Every row gives one point. A path goes straight from each point to the next, and from the last back to the first. The post is the endless flat space through its rows: a point in 2 columns, a line in 3, a plane in 4, and so on, so that a path can go around it. Count how often the path circles the post. Going back the other way cancels.

Post (2 x 3):
[[ 17 -11  -6]
 [-33 -14  45]]
Path (23 x 3):
[[-36   8  24]
 [-87 -32  37]
 [ -6 -50 -28]
 [ 12 -25  13]
 [ 14 -16  47]
 [ 31  32  26]
 [ 18   1  24]
 [ 28 -19  32]
 [ -5 -30  23]
 [-57 -37  25]
 [-25 -15 -13]
 [-17  29  23]
 [ 35  36  17]
 [ 40 -18  51]
 [ 12 -39  56]
 [ -1  14  64]
 [ -3  25  22]
 [-30  14  -2]
 [-18 -19 -10]
 [-58 -42  54]
 [ 19 -48  33]
 [ 38   0  43]
 [ 29   4  -4]]
Times around: 1

Post (10 x 11):
[[-23 -39   2 -49  17   2 -41  13   3  -3  26]
 [-27 -31  -9 -95 -28  25  26   7  61   9 -13]
 [  6 -25   3 -21  18  -2   6  26 -48  15  -3]
 [-44  -5   5 -38  -9  21 -14  -6  -9  11  38]
 [ 51  22  -8 -14   0  30   3  43 -32  -9  -6]
 [ 11  23 -18  -1  66  14 -12  19  14  16 -43]
 [-25   8   2 -18  38 -41  11 -33  29 -15   3]
 [ -6  17 -52  57 -41  35 -17 -69 -54  -9 -64]
 [ 22 -39  27 -20  14  31  16   7  -8 -23  27]
 [ -8 -23 -49  46  51 -40  24 -44 -39 -12  54]]
Path (18 x 11):
[[ 20  -2 -25  14   1   0 -21  20 -34   8  55]
 [ 39 -32 -46 -18   3  -8  20 -17   8  -6 -37]
 [-26  -2 -19 -34  59 -32  -9   3 -22   3  15]
 [-51 -59 -45 -20  44  51  -7  -2  21 -10   4]
 [-27 -67 -26  10  -2  -7  -1  12  -2   4 -21]
 [-17   0 -24  13 -24   5  12 -24 -18  39   5]
 [ 19 -59 -19 -46 -12  22  12  -2 -25  31 -25]
 [-14 -25   5 -45  20  36 -72  12 -11  -9  -6]
 [-75 -25  37 -20  38  40   1 -16   2 -10  18]
 [ 39  -4   2  42  14   6  33   6 -13 -39  10]
 [-47  20  21   2 -23 -22 -74  -6 -29  18  27]
 [ 22 -42 -18 -27  11  43 -27  19 -18  29   6]
 [  3   0  24 -22  12  32 -14  23 -70  17 -19]
 [-24 -34 -24  10  13  19  -2   7 -89 -20  14]
 [-34 -29 -20 -15  10  -9 -35 -32 -26 -64 -27]
 [ 18 -15 -10 -39   6  -2 -51  10 -34 -41   7]
 [-30 -54  11 -53  29   2 -47  12  43 -54 -20]
 [-24  -8   9 -20 -18  49   7 -29  52 -31   2]]
Times around: 3
